Each row is a point. Each copy is the shape, with its points in the same order, turned, moved and blurred by noise. Say if it was mirrored as well.

Shape (8 x 2)
[[ 26 -27]
 [-39  13]
 [-34  27]
 [ 39 -23]
 [ 11  78]
 [ 10  48]
 [-39   1]
 [-29  18]]
Copy 1 (8 x 2)
[[  2 -35]
 [-10  37]
 [ -3  38]
 [ 18 -44]
 [ 65  54]
 [ 47  22]
 [-16  29]
 [ -4  36]]
Copy 1 is: only turned
Copy 2 (8 x 2)
[[-26   9]
 [ 33 -43]
 [ 50 -27]
 [-22  29]
 [ 81  33]
 [ 49  20]
 [ 17 -36]
 [ 41 -25]]
Copy 2 is: mirrored

Shape (10 x 4)
[[-14 -36 -10  57]
 [ 21  29  52 -61]
 [ 11  -9 -21 -52]
 [-55  16 -16 -59]
 [-31  20   5  23]
 [ -8   1  36 -11]
 [  4  35  53  22]
 [-30 -29  38  20]
 [-20   1 -46 -56]
 [-20  33 -24   1]]
Copy 1 (10 x 4)
[[ -4 -53  14  50]
 [  6   7 -16 -86]
 [ 35 -15 -48 -32]
 [-23 -10 -92 -24]
 [-40  -2 -17  10]
 [-19 -22  -2 -33]
 [-44  11  29 -19]
 [-22 -62   3  -5]
 [ 27  -7 -89 -16]
 [-15  13 -38  23]]
Copy 1 is: only turned
Copy 2 (10 x 4)
[[ 10 -18  39  31]
 [ -9 -59 -28 -97]
 [ 17   7 -22 -65]
 [-28   5 -71 -35]
 [ -2 -41 -21   9]
 [-30 -39 -11 -34]
 [-10 -90  -7 -23]
 [-36 -39  16  -3]
 [ 11  27 -55 -48]
 [ 18 -33 -46   2]]
Copy 2 is: mirrored

Shape (9 x 6)
[[-15 -16 -65 -32  26 -32]
 [ 36 -21  -8 -27  41 -31]
 [ 15  21  12  44  -3   3]
 [-15  47  10 -17  18  20]
 [-20  47  43   9 -38  12]
 [ 38   0 -10  27  56 -47]
 [-79 -16 -14 -42  37  14]
 [-24  74  -5  25 -34  71]
 [ 42 -37  41   3  25  -4]]
Copy 1 (9 x 6)
[[-42 -69  -4  14 -24 -30]
 [ 34 -70   1  25  -3 -22]
 [ 17  24 -29  51  29   1]
 [  1  -2 -17 -24  52 -19]
 [  7  56   0   2  43 -28]
 [ 18 -54 -36  75  23 -15]
 [-50 -37  34 -36  15  22]
 [-12  70 -58 -33  39   5]
 [ 70 -23  19  33   3  17]]
Copy 1 is: only turned
Copy 2 (9 x 6)
[[  36  -14  -64  -39   37   17]
 [  77    8  -11    6   30   -2]
 [  13   27  -20   33  -31   24]
 [   3   45  -21  -19  -26  -25]
 [ -31   18   -4   26  -50  -24]
 [  67   40  -42   34   24   28]
 [ -29   11  -20  -72   45    0]
 [ -40   32  -31  -19 -100    3]
 [  54   19   40   29   18   21]]
Copy 2 is: only turned
Copy 3 (9 x 6)
[[ -17    6  -80    6  -26  -47]
 [ -23  -16  -18  -31  -12  -55]
 [   2    6   15   -4  -41   24]
 [  -9   50  -21  -41  -14   22]
 [  35   30   -3  -20   -3   58]
 [ -41   -6   13   15  -34  -44]
 [ -44    7 -104  -29   10   28]
 [  28   69  -28  -35  -67   84]
 [ -13  -49   14  -37  -19   -9]]
Copy 3 is: mirrored

Shape (14 x 8)
[[ -49    8   11   -1   14   34   -8  -21]
 [   4  -19   41   45  -19  -42    5   17]
 [  18  -12   -1   43 -109  -16   42  -43]
 [  89   12  -25   10   80   -8  -46   -3]
 [  18   12   26   55  -78  -11  -60    1]
 [  10   27   23   20    9  -21   45   -2]
 [  33    4  -49   16  -10  -13   33   13]
 [  50   21   48  -81  -29   -1   20   58]
 [ -12   -4   56    0   23   36   79   -7]
 [ -24   37    0   22  -16   36    6    9]
 [  -8   20   30   39   40   16   12    6]
 [ -18   54   -2   22  -15    4  -50  -25]
 [ -15   10   17  -59  -49  -14   66   19]
 [   9    2   32  -31  -16   -1   37   -8]]
Copy 1 (14 x 8)
[[ -49   16   -5    4   28    3   40  -11]
 [ -23  -33   32   -5   17    1  -15   71]
 [  21  -79   63   66  -17   19   43   30]
 [  56   56   17  -65    1  -28  -44  -13]
 [ -29   -7   78   63  -12  -22  -36   25]
 [  11    3    7  -16    6    2   40   60]
 [  43   -2   -6   10  -17   42    1   21]
 [ -43   15   24  -54 -103   25   29   49]
 [ -27   -1   21  -47   30   43   86   45]
 [ -29   32   17   31    9   29   33   17]
 [ -22   31   20  -18   47    8   24   38]
 [ -24   31   16   49   10  -37    8   -1]
 [ -28  -32  -21   -6  -63   36   69   46]
 [ -23  -21   10  -25  -26   15   54   27]]
Copy 1 is: only turned
Copy 2 (14 x 8)
[[ -1   9  43   7  22  -8 -35 -15]
 [-21 -31  18  36 -13  11  60  11]
 [-64 -31 -19  -2 -13 -18  60 -88]
 [ 88 -66 -31  47 -30 -13 -56  37]
 [-59 -26   6  73 -47  38  -3 -45]
 [ 28  -1  11  41  13 -35  53 -18]
 [ 25 -11 -58  -2  -3  -3  13 -12]
 [ 47  66  16  11 -96   7  36  -6]
 [ 56  -1  79 -12  27  -8  47 -39]
 [  1  22  11  41  31  11  -7 -40]
 [ 36 -20  42  45  35  10   6  -2]
 [-26   2   0  70  -4 -22 -47 -27]
 [ 11  66  18 -20 -39 -29  53 -24]
 [ 23  12  36  -6 -26 -28  30 -30]]
Copy 2 is: only turned
